Each point is reached from the start by the listed moves, each made 0, 1 or 2 times, or once backwards (-1), plus a little noise. Is the number of moves made odd or even? Then give how often each move was made.

Moves:
(1): [ 32  16 -14 -30  12]
(2): [  4  49 -14  29  19]
Start: [  5  19  12 -13  -3]
Points:
[ 32 -16  12 -74  -9] -> even (1, -1)
[ 5 14 14 -9 -5] -> even (0, 0)
[ 14 121 -15  46  38] -> even (0, 2)

Moves:
(1): [19 12 -5 -5  4  8 -7 -7  8 -3 -3 -2  0]
(2): [-11  21  -1   2  -6   7  14   7  -9  -8   3 -10   4]
(3): [ 6  9 28 -4 14 -1 21 14 13  8  1 -8  2]
(4): [ 2 -3  7 16 -2 18 -3  8 -3  7  7  0  4]
(5): [ -2   0  -6  -1  23  -1  -3  -9 -18 -17  -9   7  17]
(6): [-13  -5   1 -13   3  23   4  -6   0   6 -21   4  -4]
(7): [ -2  -8   2  19   5   7  23 -14  11 -15   4  -2 -11]
(8): [  8  -6 -19 -16  -1   5  20  20   2  -8   2   9   7]
(9): [-10  11 -13   6  11  -2  -2  -1  15  12  -1   8   3]
(10): [  6  -2  -6  -2  11   0   7  -4 -12  18  10 -16  -8]
(11): [-13  -3  12 -13  -1   6   6 -11   8  -4  26  -5  16]
Start: [ -3  11  -3  -8   5 -14   5   0 -15   9   5   1 -16]
Points:
[ 56  33  15 -45  18  17  -2  39 -21 -21 -11  13  31] -> odd (2, 0, 1, 1, 1, 0, -1, 1, -1, -1, 0)
[-69  31  -4 -17  80   3  90  -7   4 -30  51  13  61] -> odd (-1, 1, 1, 0, 2, 0, 1, 1, 2, 0, 2)
[ -1  28  23  21 121 -37  -8  10 -42  94 -19  -6   2] -> even (-1, -1, 2, 1, 2, 0, -1, -1, 2, 2, -1)
